Each row is a point. To make a cloud, some directions were put in groups of two or more. Within a group, all points are equally far from the middle, so they leave a hole (a ring in 2 directions, a hollow ball in 3). The other directions are filled evenly. Then the cloud was stretched, turned, moved and blurred a little. Count the holes, and give their numbers of directions, smallest first.
In the rows, 128 means zero.

Cloud, 19 rows:
[[132 157 164]
 [130 144  85]
 [171 141 125]
 [158  84 168]
 [169 133 105]
 [172 137 115]
 [179 132 131]
 [105 133  85]
 [117  96 149]
 [147 108 169]
 [183 121 110]
 [ 99 117  95]
 [ 93 157 164]
 [104  98 123]
 [123 114  84]
 [123 145  84]
 [ 86 135 151]
 [153  77  86]
 [135 105 165]]
Holes: 1 (2)

Cloud:
[[145  87 127]
 [ 78 120 166]
 [101  90  84]
 [107  87 113]
 [116 188 134]
 [111 133 153]
 [ 69 125 136]
 [154 153  99]
 [162 142  98]
 [112 118  75]
 [ 94 107 152]
 [ 84 138 165]
 [ 82 115 134]
 [153 142 121]
 [154 104 108]
 [ 78 100  93]
 [109 105 138]
 [ 68 121 107]
 [113 115 119]
 [ 89 121 112]
 [125 174 108]]
Holes: 0

Cloud (32 x 4):
[[104 101 108 125]
 [123 134 128  83]
 [174 118 170 134]
 [155 153 134 135]
 [183 103 144 143]
 [170 141  85 111]
 [144 106 124  96]
 [160 137  92  78]
 [158  91 135  80]
 [ 85 159 166 157]
 [102 107 121 133]
 [101 111 167 175]
 [ 82  95 125 105]
 [ 96 133 118  93]
 [172 125 164 128]
 [107 122 203 105]
 [119 134 109  86]
 [125 163 160 140]
 [ 75 102 131 128]
 [179 149 153 126]
 [ 72 134 115 152]
 [173  91  83 154]
 [ 91 157 127 158]
 [103  96 107 152]
 [ 89 149 177 107]
 [ 89 146 170 137]
 [158 142 116 159]
 [116 145 175 165]
 [136 124 111 121]
 [116 114 166 138]
 [101  86 134 120]
 [153 129  61 125]]
Holes: 0

Cloud, 47 rows:
[[124 111  89 129 108  88]
 [184 114 135 108 176 131]
 [119 105 114 127  98 190]
 [108 104 146 163 121 110]
 [120 141 128 179 167 144]
 [136 109 100 102 169 183]
 [161 124 131 208 167 127]
 [148  86 135  78 154 144]
 [101 133 136 163 158 171]
 [105 157 109 168 147 119]
 [152  72 103 170 101 132]
 [148 173  88 144 144 119]
 [144  92 118  55 109 159]
 [117 176  94 172 156 124]
 [128 108 135 106 160 169]
 [112 120 128 152  89  88]
 [162 132 109 145 102 153]
 [151 146 120  88  95 127]
 [ 95 121  85  77 134  98]
 [ 86 158  93 179 158 129]
 [133 113 139 130 137 195]
 [184 105 117 124 165 144]
 [133 140  91 140 125 183]
 [132  86 151 148 108 173]
 [ 98 130 110  91 150  99]
 [127 119 125 197 155 107]
 [137 130 119 133  83 104]
 [180 161 116 156 100 122]
 [131 161 108 160 119 115]
 [ 93  67  80 163 156 171]
 [119 174 157 159 111 143]
 [106 154 118 171 135 119]
 [118  74 145 104 116 168]
 [138 174 147  88 137 123]
 [117 108  94 100 112 169]
 [142  79 138 180 133 131]
 [129  96 120  89  65 115]
 [149 165 111  81 129 112]
 [118 179 108 164 123 141]
 [140 128 108  86 106  95]
 [143 110 152 104 146 107]
 [ 85 144  93 104 164 116]
 [119  73 122  95 112 172]
 [132  89 138 161 124 171]
 [106  97 160 168  99 110]
 [128 102 125 161 165 124]
 [134 116 162 146 124 182]]
Holes: 1 (2)

Cloud:
[[110 126 161 116 177 154  56  95]
 [154 143 145 151 114 193 119 139]
 [124  89 101 133 158 116 127 146]
 [137 117  91 147 156 100  93 137]
 [119 118 152 162 164 111 105  77]
 [142 113 172 159 112 157 120 131]
 [116 151 179 103  99 153 117  80]
 [172 118 140 141 135 139  88 128]
 [160 182 138 156 125 151 119 129]
 [144  96 177  81 135 140 158  99]
 [180 141 170  99 128 107 136 117]
 [150  78 131  89 109 157 139 107]
 [143 165 147 110  99 181 122 161]
 [153 126 131 127  80 193 172 123]
 [133  91  98  79  78 168 173 156]
 [156 116 130  81  87 128 117 137]
 [138 102 159 150 109 149  91 101]
 [160 105 144 109  87  90 139 115]
 [148 143 137 168 147 127 142  84]
 [132 115 113 141 172 102  97  70]
 [ 97 161 151 131 161 146  71  76]
 [114 157 159 130  82 120  92  78]
 [153  77 116  82 138 156 156 120]
 [148 112 120 125 136 147  81  76]
 [154  94 107 142 133 116 116 143]
 [152 122 187 100 139  92 113 110]
 [134 150 134 188  94 148 144 109]
 [139  82 144  73 110 133 137  93]
 [156 111 119 153  84 102 145  92]
 [155 107 166 116 147 147 164 100]
 [142 165 108 105 140 150 111  84]
 [134 142 140 121  96 140 197 162]
 [160  96  90 120 129 128 182 155]
 [151  94 152  66 120 170 177 127]
 [113 161 143 175 161 101  74  90]
 [145 135 203 105 136 117 136 114]
 [118  95 129 139  88 151 143 169]
 [129 113 165  81 112 184 177 129]
 [119 118 107 110 161 191 130 152]
 [162 152 159 146 125 168  82 100]
 [132 153 145  98  80 164 162  94]
 [155 117 154  69 113 138 153  81]
 [144 119 132  87 179 176 102 140]
 [140 150  88 142 111 126  79 103]
 [145 118 152 146 165 121 119  70]
 [148 114 181 124  75 153 141 104]
 [112 110 162  83  88 168 129 151]
 [129 131 133 133  97 179 162  86]
 [129 105 102 138 107 173 120 170]
 [143  77  92  88 145 150 157 134]
 [158 102 130  63  88 170 174 134]
 [157 109 161 106 104  85 127 114]
 [134 129 164 127 176 165  94  84]
 [100 136 127 187 144 117 106 114]
 [128 126  74  93 163 138 101 123]
 [145 155 177 103 130 142 168 137]
 [111 119 109 179 125 105  78 115]
 [170 101 119 104  75 126 174 148]
 [160 139 161  86 131 160  83 102]
 [ 92 132 124 102 174 131  82 132]
 [172 135 123 163 122 126 155 101]
 [130  78  85  99  97 149 141 127]
 [123 147 187 141 102 122 156 117]
 [103 118 145 136 123 146 137  68]
 [159 111 144  63  89 173 168 131]
 [144 127 109 154  78  99 170 101]
 [148 174 135 132 110 102 144 106]
 [160 112  84 104 130 180 139 124]
 [106 130 142 104 122 142 183 151]
 [140 152 131  69 134 182 147 143]
 [110 146 159 124 115 127 119 167]
 [134 132 123 117 117 155 205 111]
 [167 139 115 166  91 147 154 109]
 [138 130  98 107 166 106 105 150]
 [157 127  96 139 147 153 161 165]
 [138 118 157 130  79 192 161 141]
 [128 162 127 154 110 112  61  82]
 [118 146 171 102  99 142 121  69]
 [126 124 116 121 120 155 207 146]
 [143 108 117  71  85 133 124 136]
 [130 119 105  81 178 134  98 143]
 [125 105 150 135 134 157  68  90]
 [171 138 138 166 139 123 129  92]
 [112 111 107  72 126 130 172 156]]
Holes: 3 (2, 2, 4)

Cloud (98 x 9):
[[148 161 138 107  93 193 133 133 126]
 [142 101 119 178 108 153 131 130 119]
 [ 95 132 180  91 130 141  98 116 101]
 [158 118 106 125  98 111 147 138 114]
 [152 114  81 124 113 107 127  68 132]
 [120 131 110  93 108 153 150 170 161]
 [140  89 143 100  82 114 177 175 148]
 [130  74 112 147 157 147 127 131 149]
 [117 179 175 123 123 112 117  53  65]
 [160 191  77 115 174 110 125  55 106]
 [118  99 143 140 113 120  78 160  76]
 [101  77 129 143 131 107 116 114 135]
 [137 158 136 155 128 161 150 142 177]
 [137 102  87 181 104 128  97 135  75]
 [159 151 132 125 134  88  88  76 108]
 [120 112 136 142  49 131 147 106 150]
 [144 134 140 115 119 133 124 121 190]
 [130 140  74 166 130 129 112 159  81]
 [145 158 143 109 132 130 157 164 161]
 [130 151 114 121  98 163 157  95 130]
 [139 114  56 142 126  98  82 180 103]
 [141  74 170  88 105 125 173 150 165]
 [ 99  73 126 146  81 134 134 145 116]
 [109 186 126 131 146 126 125 151 132]
 [123 134 156 156 103 103 131 132 134]
 [152 143 125 172  70 120 103 127 139]
 [163 145 133  93 177 148 134 143 161]
 [175 115 150 115 177 167 144  85 136]
 [ 96 182 145 142  79 130 149 124 135]
 [169 130 141 105 100 114 137 149 163]
 [107 147 124 134  32 142 132 131 148]
 [117  87 144 145 114 180 192 103 150]
 [ 98 113 142 115  81 169 166 152 164]
 [ 94 106 124  81 100 123 105 154 142]
 [148 118 166 130 167 145 104 121 121]
 [138 161 167 128 112 127 134 109  63]
 [129 113  81 153 157 144 143 122 115]
 [104 116 132  79 133 171 177 111 147]
 [124 181  47 120  92 113 116  74 112]
 [130 165 110 110 115  97  78 115 123]
 [ 88 183 161 140  98 109  81 113  93]
 [ 79 131 118 141  88 176 102 113 105]
 [ 87 130 135 142 114 170 177 145 132]
 [ 93 105  95 190 111 146 133 121  72]
 [176 121 131 132 139 162 118  98 110]
 [138 165 139 148 135 120 127 125  98]
 [144 162  94 103 130 126 132 134 152]
 [120 132  91 141 114  77 139  90 121]
 [183 173 130  96 136 105 156  92 156]
 [123 141 133 126  70  82 130 171 132]
 [133 128 121 108 121  93 112  96 156]
 [157 144 112 119 128 111 120  86 154]
 [132 148  48 118 126 148 176 121  94]
 [148 163  88 167 120 117 147 108 135]
 [122 157  87 139  98  53 109  97 103]
 [140  98  76 129 112 133 144 158 172]
 [ 96 161  95 119  94  92 143 165 135]
 [126 149 148 133 136 101 116 110  93]
 [110  97  95 153 120 163 124 139 137]
 [162 135 117  94 145 127  88 107 100]
 [101  53 155 158  94 148 140 169 153]
 [159 155  99 105 131 120 159 111 104]
 [180 117 172 136 121 154 146 111 167]
 [ 65 115 161 115 148 149 162 106 122]
 [164 112 129 116 179  93 101 162 138]
 [ 62  89 159 152 118 124 113 155 145]
 [176 111 103 130 122 146  99 153 155]
 [ 75 107 137 121  39 168 183  78 137]
 [187 113 167 120 173 163 128  92 113]
 [123 141 146 133 130 132 130 125  20]
 [ 82 106 131 127 111 170 122 123 135]
 [130 141 126 111 175 126 142 129 124]
 [107 108 105 151  95 156 158 137 190]
 [166 131 131 116 143 167 163 101 169]
 [ 92  78 128 141 106 140 140 142  94]
 [ 99 118 102  89 112 130  96 123 110]
 [122 176 123 101 127  89 148 127 102]
 [149 126 109 105 168 138 102 157 132]
 [156 106 145 171 103 157 156 150 125]
 [120  87 134 118 108 211 147 138 158]
 [115 126 162  81  92 191 128 147 163]
 [ 70 103 150 131  70 142 121 126 106]
 [114 108 119 122 101 143 115 188 124]
 [194 107 146 131 149 146 133 121 135]
 [ 65 148 184 106  74 149 173 117 192]
 [139 166 143  83 118  89 115 109  91]
 [156 122 133 119 193  97 130 114 177]
 [ 97 141 125 175 114 139 146 118  69]
 [ 83 104 107 135 114  84 135 141 140]
 [107 121 142 108 159 197 190 119 144]
 [ 97 160  79 139 117 129 164 132 116]
 [142 133 175  93  83 125 131 166 203]
 [126 145 150 141  86  95 120 135 122]
 [159 153  98 111  88 162 167  96 115]
 [116 110 159 110 108 106 120 180 156]
 [116 156 118  81 142 160 153  86 161]
 [122 114 112 128  95 130 178 135 184]
 [140 106  81 195 151 109 100 135  69]]
Holes: 0

Cloud:
[[106 116 131 109  86 101  94 169 146]
 [122 153 114 148 105 127 126 141 115]
 [ 75 123 130 145 143 145  94 103 106]
 [ 74 136 124  85 141 122 136 124 124]
 [141 174 108 138 115 164 151 160 104]
 [154 114 110 137 136 154  99 102  28]
 [106 182 129 165 115 124 111  98 115]
 [155 128 111 123 109 152 115  98  65]
 [151 156 161 146 119 176 135 113  70]
 [ 95 140 126 161  84 167  76 113 147]
 [161 146 152  96 147 118 119 104 127]
 [116 155 135 154 117 113  87 107  69]
 [104 105 112 146 138 170 180  98  99]
 [160 102 104 121  99 171 158  63 116]
 [101 105 138 124  87 154 163 125 113]
 [132 122 139  97 149 137 111 145 166]
 [ 90 141 138 202 109 131 100 155 137]
 [ 84 108 126 186 124 123  85 151 112]
 [ 96 136 162 116 127 143 101 121 117]
 [110 146 152  99 147  94 170 150 179]
 [157 161 156 101  86  99 108 121 117]
 [154 158 122 105 117 105 178 132 139]
 [104 136 108 136 148 106  71 140 154]
 [ 89 119 107 152  98 171  94 113 136]
 [122 147 115 149  95 174 138 103  86]
 [170 137 119 152  80 153 163 122  72]
 [123 107 156  93 178 119 192 136 136]
 [114  92  88 116 149 103 104 117 117]
 [113 115 119 131 125 204 121 115  59]
 [ 72 117 120 101 135 144 106 122  83]
 [ 91 132 108  96 149 117 118 135 146]
 [ 69 169 103 136 132 129  83 123  89]
 [114 101 128 126  91 181 110  81  61]
 [100 109 104 108 104 111  89 108  93]
 [ 88 111 151 104 161 125 136 168 163]
 [ 87  69  93 126 130 120  63 116 130]
 [127 138 175 132 136 127 113 172 128]
 [109  98  69 127 125 159  98  77  64]
 [143 144 135 166 163 118 137 123 105]
 [ 89  94 120 139 151 139 118 103 105]
 [171 144 135 110 127 113 106 181  99]
 [180 139 122  91 111  95 163 137 117]
 [129 118 121 165 121 183  73  76  33]
 [126 187 133 132 126 104 124 171  86]
 [111 160 163 166 113 132  93  93  62]
 [110 128 137 151  91 145 169 130  71]
 [125 149 169 102 145 112  89 136 168]
 [ 65 128 129  96 126 155 105 141 108]
 [132 146 116 186  87 131 106 116  80]
 [108  90  96 106 125 129  52 130 126]
 [ 94 122  99 126 128  88  42 106  82]
 [ 83 101 106 119 168 128 138 147  96]
 [ 95 112  75 105 157 119 146  79 142]
 [ 92 133 108 143 110 121  86 155 124]
 [110 113 107 163 100 122 142 121 148]
 [154 118 177 164 106 121 108 162 117]
 [117 154 153 126 109 122  44 160  97]
 [136 138 131 118 147  93  59 157 161]
 [113 115 142 162 162 103 118 141 176]
 [134 119 124 154 118 117  49 138 140]
 [147  77 136 116 145 140 164 141 118]
 [133 162 139 129 123 101 148 175 211]
 [ 85 107  96 116 156  96  61 110 115]
 [137 167 101 119 112 165 130 160  67]
 [168 153 130 134 108 133  64 104  80]
 [126 113 120 101 132 103 131 191 120]
 [178 129 125 114 175 147 159 125  92]
 [110 164 136 126 123 150 145 109 123]
 [123  88 140 151 122 148 105  97  56]
 [117 144 148 164  87 158 145 140  85]
 [139 115 145 113 126 165 222  94 122]
 [ 82 110 121 103 144 128 104  99  79]
 [128  97 111 127 107 151 163  71 144]
 [104 125 116 168 130 183 138 125 148]
 [117 125 174 123 121 154 154 126 145]
 [124 149 192 143 117 141 156 137 118]
 [113 157 146 116 145 151  75 175 113]
 [ 65 111 106 151 130 182 109  82 106]
 [126 151 118 183 116 148 109 141 163]
 [ 91 126 143 182 137 124  74 148 136]
 [156 123 187 142 119  86 128 164 164]
 [127 128 130 138 119 141  49 124  84]
 [109 168 133 158 125 162 116 144  96]
 [117 168 159 130 116 127 178 175 153]
 [ 95 186 103 139 113 134  43 152 115]
 [ 73 142 125 150 121 136 146 157 118]
 [150 174 185 137 116 185 130 113 130]
 [ 86 106 117 169 100 162  86 131  96]
 [117 136 153 151 117 110  91 111 160]
 [100 139 107 134 128 170 170 105 135]
 [137 101  90 141 113 142 156 106  58]
 [132 142  92 106 145 148  81 122 119]
 [150 173 129 131 135 158  72 115  55]
 [123 165 110 105 119 145  89 120 129]
 [137 165 176 140 131 122 136 108 166]
 [147 165 147 179 136 152 153  93 114]]
Holes: 0

Cloud:
[[187 163 114 104 146 149 135 160 140]
 [155 113 142 153 124 103 116 157 158]
 [145 103  67  89 106 147 170 120 144]
 [ 99 159 111 121  61 134 125 165 118]
 [ 77 148 121 153  96 130  82 108  90]
 [140 111 104  70 115 145  93 161 134]
 [163 112 133  72 138 147  91 156  95]
 [171 126 109  60 175 140 101 148 104]
 [190 112 130 138 147 154  72 112 132]
 [ 97 145 135 121  91 149 164 141 171]
 [116 116 168 125 121 107  69 130 140]
 [106 140  48  80 124 124 123 133 115]
 [133  74 143 132 152 178 122  78  93]
 [132 179  92  86 170  94 117 137 101]
 [ 99 126 113 138 148 104 141  98  67]
 [150 154  94 143  79 162 111 144 114]
 [155  79  97  63 179 159 138 130 130]
 [144 204 154  97 123 146  96 133 168]
 [162  92 105 135 131 164 135 154 171]
 [ 80 145  95 144 122  84 102 116 127]
 [ 93 136 127 157 151 117 112 111  82]
 [119 170 103 121  90 162  59 139  98]
 [124  88  88  92 143 139 136 152  83]
 [157  96  84 113 122  56 133 142 140]
 [125  82 140  88 119 128 165 110 135]
 [ 58 180 114 144 138 152 113 122 121]
 [ 81  99 106  94 118  96 129 118  93]
 [ 68 145 123 131 143 170 162 166 127]
 [120  73  77  89 119 113 100 105 107]
 [119 149 153  97 132 138 123  92 125]
 [112 143 122 160  60 154 123 128 122]
 [144  95 110 129 154 162  69 128 125]
 [ 98 121 129 172  99 139 138  92 144]
 [115 165 150 115 141 177 155 107 145]
 [ 82 118  80 123 121 140 147 102  72]
 [104 154  98 113  64 129 106 160 105]
 [126  34 100  90 139 117 118 103  94]
 [144 128 110 138 149 174  91  96 152]
 [149 119 104 119  91 165 141 109 120]
 [144 157 178 129 139 149  94 101 120]
 [128 124 156 133 130 135  73  78  82]
 [129 171 111 146 127  95 112 128 121]
 [181  70 166 132 119 149  93 120 104]
 [151 110 168 158 123 165 102  89 103]
 [105 144 147  99 141 102  95 163 129]
 [162  53 120  99 137 159 123 120 122]
 [108  87  65 114  96 109  99 129 105]
 [168 107  91  98 141 110 109 163  76]
 [170 109 164  74 140 168 145 142 111]
 [149 119 124  84 193  72 100 140 100]
 [124 132  92 117 109 123 151 153 185]
 [131  97  90  58 173 102 123 139 141]
 [112 122 140 135 132 187  84 103  92]
 [142 141 129 121 162 159 164 153 161]
 [125 133 135 138 124 172 165 114 108]
 [152  93 144 121 112 148 159 153 116]
 [181  81  91 119  87 100 117 141 138]
 [177  65 122 138  78 136  92 132 144]
 [ 86  96 115 135 145 136 190 145 144]
 [125 102 107  98 160  65  94 139 126]
 [126 134 169 120 102 117  86 120 157]
 [ 59 113 115 148 128 123 123 148 140]
 [101 140 108 171  92 160 104 124  84]
 [148 116 128  94  85 151 116 116 130]
 [141  54  63 121 112 122 162 139 138]
 [110 170 130 121 149 184 156 113 169]
 [204 106 138  85 157 123  82 144 135]
 [110 127 147 145 177 138  79 100 120]
 [137 167  92 133 106 130 125 138 161]
 [100 131 127 137 138 184 188 134 116]
 [123 126 142 107 132 147 163 155 186]
 [150 134  68 123 117 138 136 131 104]
 [134 101 140 103 142 112 177 141 154]
 [117 177 151  88 169 124 108 166 112]
 [145 126  81 120 129 183 157 162 119]
 [124 126 154 102 183 136 127  80 103]
 [123 121 122 116  68 155 156 168 141]
 [ 99 156 106 117 153  84  93 102 107]
 [134 138 146  88 132  92  90 122 157]
 [ 67 157 117  97 175 156 152 113  96]
 [115 102  91  79 110 150 115 105 119]
 [ 96 118 109 152  84 135 151 109 116]
 [182 126 149 102 159 138 104 150 162]
 [108 155  70  75 131 127 101 134 141]
 [212 105 148 120 116 152  71 155 134]
 [121 151 155 140 113 137  99  97 156]
 [113 134 142 113 125 141 107 166  87]
 [125 164 148 134  63 176 121 134 145]
 [118  84  80 125  87  85 126 113  78]
 [139 124 137 133 168 137 142  85 136]
 [198 115 131 114  94 152  99 178 159]
 [166 116 124 110 139 147 137 162 179]
 [167  70 114 105 132 175 167 137 122]
 [141 111  59 127 122 142 154 108 134]
 [130 140 142 123 176 154  85 124 145]
 [132  98  78  68 131 144 132 111 156]
 [ 96 150 141 150 138 140 116 152 103]
 [153  96 102  83 152 131  90 150 113]
 [114 113  60  97 126 117  96 105 105]
 [150 132  98  89 111 146  92 117 154]
 [118 130  92 124  89 112  81 118  75]
 [121  53 129 116 143 160 200 117 124]
 [170 176 119  76 133 129 117 129 161]
 [136 114 137 116 120 143 150  82 107]
 [ 96 181 138 117 129 152 103 136  84]
 [135 132  99  83  86 113  78 167 108]
 [140 110 123 120 135 157 174 137  88]]
Holes: 3 (2, 2, 2)
